Rows are points. To make a cloud, some directions were put in groups of two or more. Within a group, all points are equally far from the middle, so they leave a hole (a ring in 2 directions, a hollow ball in 3). The other directions are filled evenly. Then the cloud was stretched, turned, moved and blurred a little. How many holes are there, and how many directions does each take, smallest first?
In the rows, 128 means zero.

Cloud:
79; 132; 93
107; 126; 148
104; 134; 164
97; 96; 143
130; 69; 129
176; 111; 138
82; 66; 147
133; 68; 104
151; 156; 90
156; 112; 146
190; 73; 115
145; 101; 87
162; 108; 138
99; 74; 139
178; 98; 154
97; 80; 90
54; 160; 140
145; 104; 100
183; 76; 150
129; 91; 178
92; 104; 154
Holes: 0

Cloud, 27 rows:
89; 178; 166; 138
164; 135; 101; 175
171; 181; 160; 154
93; 194; 128; 103
145; 116; 104; 77
172; 117; 128; 170
154; 204; 146; 129
175; 162; 104; 97
75; 123; 113; 162
132; 90; 95; 107
169; 125; 83; 125
173; 176; 109; 102
121; 208; 145; 128
169; 117; 98; 160
82; 96; 106; 137
89; 187; 117; 99
172; 142; 171; 107
79; 137; 119; 175
123; 125; 123; 66
103; 171; 150; 179
147; 146; 94; 180
125; 205; 152; 139
91; 121; 102; 80
132; 81; 106; 128
156; 138; 149; 75
87; 147; 126; 179
72; 113; 104; 149
Holes: 2 (2, 2)

Cloud:
106; 143; 165; 99; 148; 182
100; 147; 65; 107; 93; 124
123; 110; 149; 161; 102; 189
61; 145; 154; 84; 113; 122
77; 103; 83; 161; 133; 144
111; 104; 119; 88; 203; 130
124; 168; 144; 71; 135; 85
111; 197; 144; 162; 162; 124
139; 122; 114; 64; 114; 141
111; 143; 104; 184; 74; 141
89; 99; 100; 140; 154; 111
116; 193; 101; 137; 148; 140
78; 144; 90; 141; 167; 144
117; 148; 153; 84; 143; 193
120; 163; 181; 110; 157; 151
92; 159; 144; 71; 75; 139
147; 195; 100; 136; 148; 125
128; 116; 179; 119; 168; 157
93; 137; 129; 136; 149; 223
122; 118; 189; 134; 132; 118
189; 161; 95; 143; 155; 155
73; 136; 83; 139; 164; 161
150; 153; 100; 175; 116; 102
59; 137; 170; 101; 108; 131
102; 90; 85; 129; 191; 146
132; 101; 171; 126; 118; 124
77; 128; 87; 144; 169; 154
151; 205; 111; 140; 151; 117
82; 109; 103; 153; 111; 90
136; 170; 160; 108; 71; 140
136; 152; 79; 115; 121; 96
122; 137; 163; 105; 170; 193
124; 165; 91; 124; 172; 198
145; 125; 56; 92; 151; 150
150; 135; 69; 81; 167; 132
140; 161; 70; 113; 180; 167
132; 157; 135; 155; 195; 170
185; 130; 145; 79; 139; 119
102; 158; 71; 144; 72; 124
99; 188; 169; 118; 112; 157
189; 176; 143; 112; 158; 171
114; 100; 67; 85; 98; 148
146; 194; 171; 129; 171; 144
85; 97; 105; 122; 166; 119
148; 135; 179; 93; 203; 147
135; 70; 96; 93; 122; 150
91; 161; 90; 128; 138; 212
113; 115; 103; 156; 129; 80
155; 198; 100; 141; 142; 91
112; 77; 126; 110; 112; 128
126; 185; 175; 159; 168; 131
125; 133; 100; 80; 211; 123
81; 125; 104; 164; 146; 202
110; 136; 122; 101; 199; 92
Holes: 2 (2, 2)

Cloud, 78 rows:
182; 110; 123; 103; 66; 154; 90; 101
151; 144; 160; 52; 171; 171; 111; 155
128; 51; 117; 82; 123; 90; 116; 132
114; 117; 60; 87; 117; 112; 94; 125
158; 138; 165; 98; 101; 203; 123; 159
80; 102; 55; 120; 98; 103; 77; 145
134; 89; 157; 82; 149; 168; 78; 146
98; 132; 76; 169; 146; 147; 67; 147
106; 122; 116; 126; 164; 126; 109; 126
121; 165; 139; 56; 137; 175; 155; 116
93; 160; 55; 87; 108; 125; 152; 130
117; 89; 148; 122; 140; 158; 166; 177
78; 180; 129; 181; 112; 82; 130; 135
114; 127; 100; 74; 157; 164; 163; 107
108; 131; 132; 168; 148; 93; 165; 83
85; 136; 125; 29; 163; 139; 190; 125
162; 81; 93; 125; 66; 175; 106; 96
133; 137; 158; 129; 80; 66; 117; 165
159; 175; 102; 76; 77; 129; 107; 161
109; 171; 88; 140; 130; 127; 120; 94
130; 163; 145; 148; 100; 114; 170; 175
126; 136; 180; 183; 115; 116; 158; 117
180; 105; 175; 76; 199; 204; 120; 126
104; 126; 56; 118; 128; 138; 129; 118
97; 120; 111; 102; 177; 97; 174; 172
185; 135; 159; 107; 152; 174; 126; 146
131; 166; 201; 68; 136; 200; 124; 177
156; 131; 149; 115; 99; 123; 89; 63
137; 70; 108; 126; 97; 108; 134; 190
125; 99; 145; 127; 95; 123; 124; 195
115; 99; 110; 66; 141; 151; 102; 173
169; 87; 62; 79; 127; 151; 144; 160
120; 116; 144; 98; 125; 158; 132; 113
103; 121; 77; 144; 94; 160; 95; 166
92; 79; 70; 172; 100; 115; 132; 69
171; 122; 78; 147; 72; 136; 114; 118
131; 73; 115; 126; 47; 137; 142; 108
125; 124; 117; 137; 155; 150; 123; 190
105; 95; 154; 120; 98; 154; 50; 76
135; 112; 132; 89; 113; 182; 192; 87
102; 139; 67; 72; 178; 135; 140; 143
126; 153; 112; 134; 146; 134; 191; 147
175; 177; 126; 98; 134; 172; 149; 130
118; 118; 91; 135; 129; 149; 168; 151
120; 143; 116; 122; 122; 150; 153; 180
131; 83; 190; 163; 119; 150; 103; 149
154; 99; 106; 100; 80; 198; 169; 115
136; 121; 169; 56; 82; 110; 131; 140
172; 119; 133; 131; 125; 120; 73; 152
135; 93; 147; 85; 117; 111; 151; 120
110; 140; 212; 87; 120; 90; 153; 147
155; 68; 89; 67; 139; 163; 161; 136
87; 151; 121; 149; 101; 116; 131; 114
93; 115; 71; 105; 188; 167; 119; 168
112; 155; 196; 102; 199; 134; 181; 139
152; 123; 201; 134; 109; 123; 123; 138
145; 141; 144; 167; 140; 159; 69; 136
98; 81; 117; 73; 191; 185; 147; 144
110; 141; 95; 92; 187; 93; 91; 168
89; 105; 129; 125; 133; 153; 143; 73
127; 123; 204; 127; 138; 100; 147; 110
153; 121; 123; 188; 124; 122; 64; 123
128; 191; 136; 127; 130; 139; 92; 53
116; 97; 121; 107; 160; 97; 113; 152
152; 110; 163; 76; 184; 95; 97; 158
122; 115; 118; 55; 137; 142; 116; 183
122; 100; 125; 67; 62; 126; 79; 165
99; 72; 142; 34; 152; 113; 69; 117
95; 125; 168; 66; 131; 155; 103; 141
98; 117; 151; 147; 152; 179; 158; 117
124; 146; 111; 146; 167; 138; 111; 132
118; 127; 158; 97; 85; 70; 158; 154
112; 72; 54; 91; 151; 125; 176; 150
87; 101; 87; 203; 148; 105; 135; 111
83; 124; 128; 55; 122; 198; 130; 141
132; 83; 167; 76; 122; 134; 169; 109
144; 119; 164; 25; 132; 78; 166; 157
123; 82; 99; 96; 154; 146; 164; 224
Holes: 0

Cloud:
59; 169; 149; 162; 138; 130; 146; 107; 141
122; 65; 114; 115; 116; 152; 82; 155; 123
112; 201; 178; 119; 160; 152; 155; 143; 108
139; 184; 127; 182; 99; 133; 66; 83; 87
83; 167; 97; 130; 142; 74; 157; 148; 121
114; 189; 101; 126; 163; 121; 161; 169; 71
89; 133; 169; 164; 125; 108; 89; 159; 103
168; 117; 143; 106; 91; 167; 104; 80; 141
165; 147; 140; 166; 95; 89; 190; 95; 169
121; 183; 95; 146; 191; 94; 145; 138; 131
174; 170; 78; 124; 88; 124; 142; 72; 142
124; 202; 130; 100; 119; 76; 89; 149; 138
104; 136; 76; 106; 159; 83; 130; 150; 154
113; 138; 109; 164; 189; 140; 131; 152; 160
155; 149; 150; 140; 144; 115; 160; 60; 71
113; 106; 62; 96; 134; 124; 141; 145; 160
154; 213; 100; 163; 78; 114; 92; 127; 127
143; 130; 165; 143; 60; 139; 109; 108; 82
140; 173; 139; 173; 102; 159; 61; 83; 143
133; 100; 144; 180; 156; 131; 174; 148; 113
151; 100; 183; 166; 154; 130; 142; 111; 143
119; 145; 85; 153; 173; 163; 86; 169; 103
108; 121; 170; 194; 123; 127; 107; 163; 83
129; 181; 139; 141; 143; 73; 76; 95; 152
157; 182; 81; 167; 93; 141; 154; 107; 93
140; 150; 129; 117; 62; 107; 121; 110; 80
208; 127; 140; 113; 119; 129; 102; 168; 142
171; 109; 104; 160; 85; 142; 101; 160; 178
172; 165; 125; 206; 99; 149; 154; 97; 100
104; 168; 120; 113; 155; 130; 97; 59; 88
135; 207; 124; 179; 94; 100; 156; 82; 67
111; 169; 133; 161; 135; 123; 134; 179; 175
153; 221; 170; 167; 92; 132; 158; 132; 96
124; 139; 103; 211; 142; 92; 169; 80; 114
149; 141; 89; 190; 133; 174; 140; 99; 146
140; 106; 181; 171; 67; 109; 106; 86; 145
65; 170; 89; 106; 153; 110; 96; 155; 96
145; 188; 159; 94; 71; 108; 94; 143; 114
123; 104; 145; 121; 70; 126; 77; 131; 119
127; 157; 105; 66; 153; 104; 123; 90; 160
140; 166; 169; 106; 160; 171; 114; 166; 172
172; 119; 173; 106; 166; 149; 111; 137; 165
107; 99; 114; 145; 119; 137; 183; 66; 112
79; 150; 105; 92; 127; 128; 182; 111; 131
165; 227; 147; 153; 87; 86; 130; 49; 127
113; 127; 176; 121; 76; 132; 147; 150; 113
139; 186; 121; 129; 196; 144; 120; 142; 114
122; 120; 104; 90; 81; 122; 151; 150; 153
147; 162; 110; 154; 89; 113; 122; 50; 201
134; 181; 138; 221; 120; 88; 108; 110; 84
56; 129; 158; 109; 157; 127; 130; 148; 110
169; 125; 108; 166; 88; 160; 170; 110; 124
156; 188; 149; 87; 116; 179; 154; 98; 138
103; 209; 120; 166; 124; 113; 149; 160; 144
111; 127; 103; 128; 154; 100; 144; 162; 184
146; 218; 145; 142; 63; 138; 122; 91; 98
128; 80; 95; 129; 128; 110; 101; 55; 128
147; 161; 142; 91; 109; 138; 82; 72; 121
139; 210; 141; 105; 162; 74; 125; 92; 128
59; 157; 77; 168; 131; 137; 148; 121; 139
125; 203; 191; 118; 113; 97; 120; 150; 102
113; 93; 107; 170; 118; 127; 189; 76; 104
158; 208; 124; 148; 163; 151; 160; 91; 129
94; 92; 143; 124; 153; 160; 102; 74; 128
151; 220; 206; 148; 92; 107; 141; 101; 98
112; 117; 143; 212; 77; 103; 113; 101; 137
121; 224; 124; 83; 124; 91; 122; 163; 147
161; 170; 86; 142; 96; 144; 126; 137; 80
155; 149; 119; 203; 111; 81; 147; 65; 148
174; 127; 100; 135; 124; 163; 115; 174; 174
152; 152; 105; 186; 83; 69; 114; 65; 140
182; 115; 100; 105; 137; 115; 103; 97; 101
143; 191; 142; 104; 130; 144; 59; 113; 138
129; 93; 116; 168; 153; 116; 183; 155; 100
107; 113; 127; 117; 148; 137; 70; 146; 181
153; 115; 101; 165; 88; 135; 175; 142; 138
192; 100; 113; 128; 104; 145; 122; 70; 155
91; 182; 94; 116; 150; 114; 163; 94; 166
152; 160; 104; 143; 146; 164; 148; 175; 162
107; 125; 114; 125; 76; 125; 122; 123; 51
172; 186; 181; 107; 159; 123; 146; 89; 113
141; 199; 159; 113; 175; 143; 97; 147; 148
155; 197; 125; 115; 116; 121; 212; 105; 136
122; 100; 74; 137; 172; 135; 164; 89; 147
126; 131; 157; 120; 96; 141; 168; 156; 86
114; 171; 141; 51; 142; 124; 149; 106; 178
143; 103; 136; 184; 102; 144; 177; 126; 79
122; 185; 115; 130; 100; 150; 70; 135; 95
115; 85; 139; 137; 161; 146; 168; 165; 114
121; 211; 168; 144; 136; 96; 132; 62; 97
188; 180; 87; 130; 122; 105; 117; 65; 197
126; 81; 137; 175; 96; 115; 171; 85; 92
149; 103; 160; 194; 131; 153; 143; 76; 70
141; 155; 89; 137; 119; 131; 169; 156; 196
157; 201; 149; 79; 119; 79; 171; 153; 125
73; 168; 134; 123; 88; 122; 159; 124; 69
93; 184; 127; 163; 79; 149; 101; 128; 73
137; 223; 149; 105; 165; 86; 109; 112; 141
138; 130; 66; 121; 103; 135; 171; 134; 144
134; 172; 136; 113; 87; 135; 88; 146; 83
153; 184; 76; 159; 158; 136; 103; 82; 135
173; 132; 171; 147; 65; 152; 77; 129; 129
164; 161; 132; 170; 120; 137; 192; 138; 170
103; 199; 160; 75; 140; 128; 102; 158; 164
152; 109; 96; 138; 120; 162; 144; 177; 119
131; 194; 82; 80; 127; 122; 166; 113; 176
208; 151; 137; 186; 142; 108; 93; 101; 141
Holes: 2 (4, 4)

Cloud, 101 rows:
84; 107; 146; 165; 121; 171; 144; 130; 113
84; 70; 167; 103; 159; 126; 94; 86; 127
138; 95; 108; 145; 119; 83; 95; 105; 133
115; 60; 179; 114; 120; 120; 163; 169; 122
158; 102; 131; 159; 101; 95; 100; 135; 113
106; 71; 170; 144; 105; 165; 159; 81; 168
89; 90; 76; 95; 93; 113; 171; 122; 165
153; 127; 180; 117; 178; 101; 151; 101; 133
93; 69; 103; 90; 169; 126; 91; 93; 113
101; 130; 94; 84; 134; 150; 179; 158; 173
78; 84; 95; 97; 156; 156; 180; 110; 103
132; 109; 83; 162; 152; 129; 196; 124; 145
155; 75; 130; 111; 89; 112; 138; 125; 193
129; 64; 118; 169; 171; 138; 115; 97; 117
117; 161; 146; 111; 141; 130; 139; 186; 143
94; 135; 182; 107; 166; 68; 140; 63; 132
120; 146; 140; 112; 130; 136; 185; 114; 212
161; 93; 121; 117; 180; 169; 135; 110; 132
71; 145; 152; 120; 102; 93; 126; 83; 183
163; 86; 110; 138; 163; 157; 145; 172; 93
139; 131; 135; 127; 108; 65; 130; 173; 164
44; 125; 97; 153; 122; 144; 128; 88; 187
119; 98; 76; 57; 81; 105; 176; 160; 147
71; 141; 117; 122; 125; 162; 150; 123; 90
67; 111; 143; 155; 143; 73; 129; 142; 171
109; 131; 121; 83; 100; 66; 135; 37; 120
106; 100; 179; 63; 84; 122; 85; 130; 134
134; 175; 148; 89; 154; 100; 112; 118; 99
104; 107; 156; 186; 160; 77; 153; 93; 123
89; 132; 167; 159; 65; 88; 190; 112; 182
84; 99; 200; 133; 125; 129; 166; 87; 121
143; 128; 119; 135; 182; 160; 177; 174; 101
111; 152; 131; 174; 131; 93; 89; 123; 150
71; 105; 156; 76; 148; 137; 135; 90; 107
107; 151; 120; 39; 115; 105; 128; 111; 128
156; 89; 119; 65; 159; 110; 182; 112; 110
53; 72; 136; 77; 118; 154; 161; 95; 152
106; 76; 145; 123; 92; 117; 110; 97; 122
154; 131; 152; 111; 167; 103; 180; 63; 142
127; 47; 132; 115; 146; 139; 144; 109; 107
95; 87; 197; 93; 118; 93; 95; 99; 148
142; 134; 152; 99; 112; 104; 166; 162; 187
98; 159; 158; 117; 133; 139; 201; 123; 165
77; 159; 89; 122; 134; 126; 171; 73; 111
166; 119; 181; 108; 100; 139; 130; 110; 73
100; 73; 121; 140; 137; 181; 141; 92; 153
91; 161; 176; 129; 164; 160; 131; 78; 158
133; 155; 143; 180; 115; 116; 158; 122; 192
137; 96; 128; 79; 103; 162; 112; 108; 88
144; 98; 138; 182; 148; 128; 95; 126; 87
119; 97; 114; 137; 90; 190; 206; 138; 179
153; 74; 169; 127; 131; 102; 179; 50; 136
134; 116; 133; 135; 177; 137; 171; 158; 196
96; 146; 127; 66; 93; 127; 125; 75; 77
182; 119; 107; 87; 85; 146; 157; 111; 132
83; 104; 99; 102; 81; 92; 184; 99; 194
148; 81; 165; 115; 129; 65; 127; 166; 163
155; 93; 122; 88; 76; 167; 154; 114; 177
164; 142; 75; 83; 125; 168; 109; 118; 138
62; 156; 99; 131; 163; 117; 181; 106; 92
109; 101; 128; 55; 115; 175; 141; 65; 170
133; 72; 144; 131; 78; 98; 154; 118; 175
74; 44; 96; 87; 166; 110; 133; 106; 137
157; 80; 135; 57; 140; 137; 166; 106; 123
107; 132; 144; 19; 106; 137; 131; 86; 135
80; 101; 143; 45; 127; 136; 125; 74; 120
124; 96; 160; 122; 114; 53; 125; 112; 156
143; 97; 109; 73; 180; 151; 129; 151; 170
142; 145; 67; 94; 133; 99; 114; 100; 105
95; 87; 97; 137; 75; 165; 130; 186; 129
120; 97; 112; 104; 93; 99; 86; 66; 139
145; 125; 81; 102; 137; 120; 119; 154; 208
107; 157; 154; 164; 196; 152; 167; 132; 99
155; 99; 167; 94; 137; 160; 160; 59; 202
114; 86; 91; 123; 135; 144; 190; 80; 158
106; 88; 95; 50; 100; 86; 101; 100; 143
140; 71; 126; 68; 65; 156; 159; 141; 158
183; 119; 120; 134; 160; 132; 134; 65; 152
131; 110; 162; 74; 142; 117; 170; 182; 53
144; 143; 107; 76; 109; 86; 193; 122; 106
95; 136; 189; 165; 126; 127; 132; 78; 147
143; 119; 116; 114; 26; 83; 139; 129; 182
123; 108; 82; 161; 81; 145; 137; 111; 73
154; 72; 171; 75; 180; 133; 147; 116; 145
132; 108; 97; 92; 125; 67; 130; 146; 176
91; 103; 201; 139; 143; 134; 154; 131; 181
97; 122; 146; 47; 176; 131; 122; 140; 180
85; 75; 141; 134; 96; 80; 121; 177; 129
88; 94; 71; 137; 117; 151; 189; 107; 157
107; 81; 93; 63; 63; 114; 145; 103; 139
98; 162; 120; 103; 116; 157; 156; 191; 114
117; 120; 195; 144; 120; 161; 191; 95; 151
122; 146; 98; 162; 185; 84; 130; 95; 139
142; 119; 152; 96; 157; 95; 186; 58; 164
119; 124; 67; 142; 193; 172; 174; 115; 108
103; 143; 75; 93; 76; 116; 114; 116; 156
125; 141; 182; 115; 84; 107; 130; 125; 81
118; 173; 96; 91; 140; 111; 90; 84; 118
131; 130; 157; 156; 104; 101; 161; 173; 176
98; 100; 103; 110; 162; 177; 126; 131; 108
146; 62; 139; 84; 79; 134; 158; 91; 120
Holes: 1 (4)
